Each row is a point. Each copy is the shape, with its points in the same order, turned, moved and blurred by noise. Some copies are also mirrored. Which?
In the rows, zero is written as 128.

Shape:
[[ 81 223]
 [100 114]
 [184 100]
 [152 106]
 [ 85 117]
 [183 136]
 [137 117]
 [130 179]]
Copy 1 (8 x 2):
[[168 230]
 [149 123]
 [ 65 109]
 [ 98 114]
 [165 125]
 [ 67 146]
 [112 126]
 [118 189]]
Copy 1 is: mirrored
Copy 2:
[[232 137]
 [132  96]
 [ 63 153]
 [ 91 124]
 [136  76]
 [ 94 169]
 [111 112]
 [167 159]]
Copy 2 is: mirrored

Shape (8 x 4):
[[ 96 142  98 118]
 [ 91 168 155 131]
 [244 133 156  66]
 [ 90 139 131 166]
 [142 116 162 156]
 [194 110 148 167]
 [ 96 105 158 110]
 [ 86 147 156 148]]
Copy 1 (8 x 4):
[[107 126  81  99]
 [ 85 160 103 147]
 [193 192 208  77]
 [116 130  74 158]
 [155 140 125 166]
 [206 156 133 154]
 [106 104 136 141]
 [ 97 140  96 163]]
Copy 1 is: only turned
Copy 2, 8 rows:
[[ 90 130 135 104]
 [108 142 189 132]
 [249 175 121  75]
 [ 95 122 153 158]
 [159 119 148 159]
 [193 139 109 169]
 [136  87 169 112]
 [107 122 180 148]]
Copy 2 is: only turned
Copy 3:
[[113 118  95 120]
 [174  97 115 131]
 [145 235 207 132]
 [136  79 112 159]
 [146 114 164 169]
 [137 152 172 214]
 [112  91 153 120]
 [152  71 112 138]]
Copy 3 is: mirrored
Copy 4:
[[ 98 119  96  96]
 [ 71 168 137 102]
 [245 156 152  72]
 [ 80 144 124 142]
 [132 139 158 144]
 [179 142 146 168]
 [ 95 101 164  98]
 [ 73 149 149 123]]
Copy 4 is: only turned

Shape (12 x 8):
[[115  97 184 174  94  80 138 139]
 [ 95 121 162 159 155 117 120 170]
 [160 179 191  93 141  94  81 130]
 [154 122  57  77 198 123  40 147]
 [129 144 143  66 104 166 165 105]
 [ 75 206 157 136 124 169  58 123]
 [175 168 134 162  81 118 122  59]
 [157 106 131 142  96 146  37 172]
 [105 110  80  79  71  64 155  82]
 [ 87 168 130 111 196 122 161 160]
 [ 88  95  91 131 185 179  54  85]
 [159  92 173  93 128 108 152  62]]
Copy 1:
[[116  91 158 189 130  98 176 121]
 [ 95  94 156 162 187  91 117 143]
 [134 157 175 115 113  41 101 110]
 [109 106  90  45 140 102  27 126]
 [134 203 123  94 151 125 173 148]
 [ 78 206 108 166 172  38  86 126]
 [147 182 113 175  94 127 129  70]
 [151  94  68 149 135  43  99 131]
 [ 74 139 105 108  58 167 171 154]
 [ 85 153 185 114 193 128  92 160]
 [ 52 128  54  99 199 100  84  82]
 [130 145 143  86 126 130 192  67]]
Copy 1 is: mirrored
Copy 2, 12 rows:
[[132  67 162 180 107  81 145 150]
 [126 112 148 180 163 132 154 156]
 [130 195 183 164 140  74  97 178]
 [145 210  39 135 175 140  84 172]
 [ 95 159 164  67  93 122 127 127]
 [168 193 194 160 169 139 125  78]
 [119 167 145 172  52  71 118  82]
 [210 149 122 178 102 147  99 166]
 [125 108  89  70 104  33 127 107]
 [ 77 161 138 129 191 127 183 149]
 [126 148  82 148 173 185  66  83]
 [ 64 117 145 123  84  85  73 145]]
Copy 2 is: mirrored
